Each row of a before or after table is a point. One or more steps were done to the points. Then noise was added and the rows were shuffled. The steps act on columns, c1 being the first. Name the steps. A step turns or swaps two columns, mirrors them in a line or flattens them onto one, adds a multiple of one to another, or multiplies or shifts one. Angles are multiples of 10 degrees, from the lower column toward the higher: turns from -170 to 170, lines from 10 to 170 but not 90. Use the fewest steps. Two steps may share a column if one is a turn and the other turns, adds or multiplies; they go together, in the order done. Otherwise the lowest column goes first.

Before (10 x 3):
[[ 0.45  0.32  0.21]
 [ 0.34 -0.31  0.15]
 [-0.36  0.17 -0.38]
 [-0.39  0.40 -0.13]
 [-0.43 -0.33 -0.27]
 [ 0.62  0.70  0.80]
 [-0.29 -0.27 -0.43]
 [-0.61  0.21  0.33]
 [-0.20  0.59 -0.24]
 [-0.42 -0.41  0.26]]
After, 10 rows:
[[ 0.15  0.53  0.38]
 [-0.14  0.42 -0.47]
 [-0.06  0.77  0.31]
 [ 0.06 -0.42  0.50]
 [ 0.65  0.28  0.26]
 [-0.16 -0.34  0.49]
 [ 0.22  0.89 -1.00]
 [ 0.46 -0.54  0.15]
 [-0.10 -0.42 -0.34]
 [-0.05  0.22  0.52]]
Steps: turn c1 and c3 by -130 degrees; multiply c2 by 1.3

Before, 14 rows:
[[ 0.52 -0.34 -0.01 -0.11 -0.36 -0.05]
 [ 0.25  0.12  0.11  0.22 -0.19 -0.60]
 [-0.65 -0.33 -0.35  0.16 -0.05 -0.62]
 [ 0.11 -0.55  0.39  0.32 -0.65 -0.27]
 [-0.32 -0.33 -0.27  0.10  0.48 -0.67]
 [-0.73  0.16  0.68 -0.27  0.35 -0.64]
 [-0.26 -0.49  0.82  0.12  0.21  0.44]
 [-0.33 -0.16 -0.42  0.72  0.16  0.61]
 [ 0.08  0.42  0.14  0.93 -0.17 -0.30]
 [ 0.44  0.66  0.23  0.08  0.30  0.23]
 [ 0.14 -0.57 -0.08 -0.19 -0.14 -0.54]
 [ 0.27  0.56 -0.30 -0.26  0.30  0.24]
 [-0.35 -0.65  0.28  0.43  0.11  0.21]
 [-0.24 -0.50  0.60  0.82 -0.95 -0.74]]
After, 14 rows:
[[-0.23  0.80 -0.12 -0.53 -0.85 -0.74]
 [ 0.45  0.04  0.10  0.64  0.31  0.22]
 [-0.41  0.43  0.05 -0.66  0.19  0.17]
 [-0.71 -0.29  0.07  0.20  0.50 -0.64]
 [ 0.26  0.23 -0.01  0.13 -0.14 -0.53]
 [ 0.57 -0.07 -0.11 -0.30 -0.36 -0.02]
 [ 0.09  0.91  0.00  0.39 -0.12 -0.32]
 [ 0.09  0.36 -0.10 -0.58 -0.58 -0.27]
 [-0.34  0.09  0.10 -0.32  0.42 -0.72]
 [-0.33  0.74  0.01 -0.14  0.15  0.65]
 [-0.26  0.13  0.02 -0.47  0.34  0.45]
 [ 0.15 -0.20  0.00 -0.54 -0.11 -0.54]
 [-0.70  0.14  0.04 -0.33 -0.15 -0.63]
 [ 0.22 -0.25  0.03  0.56  0.26  0.21]]
Steps: swap c2 and c4; flatten c3 and c5 onto the line at 80 degrees
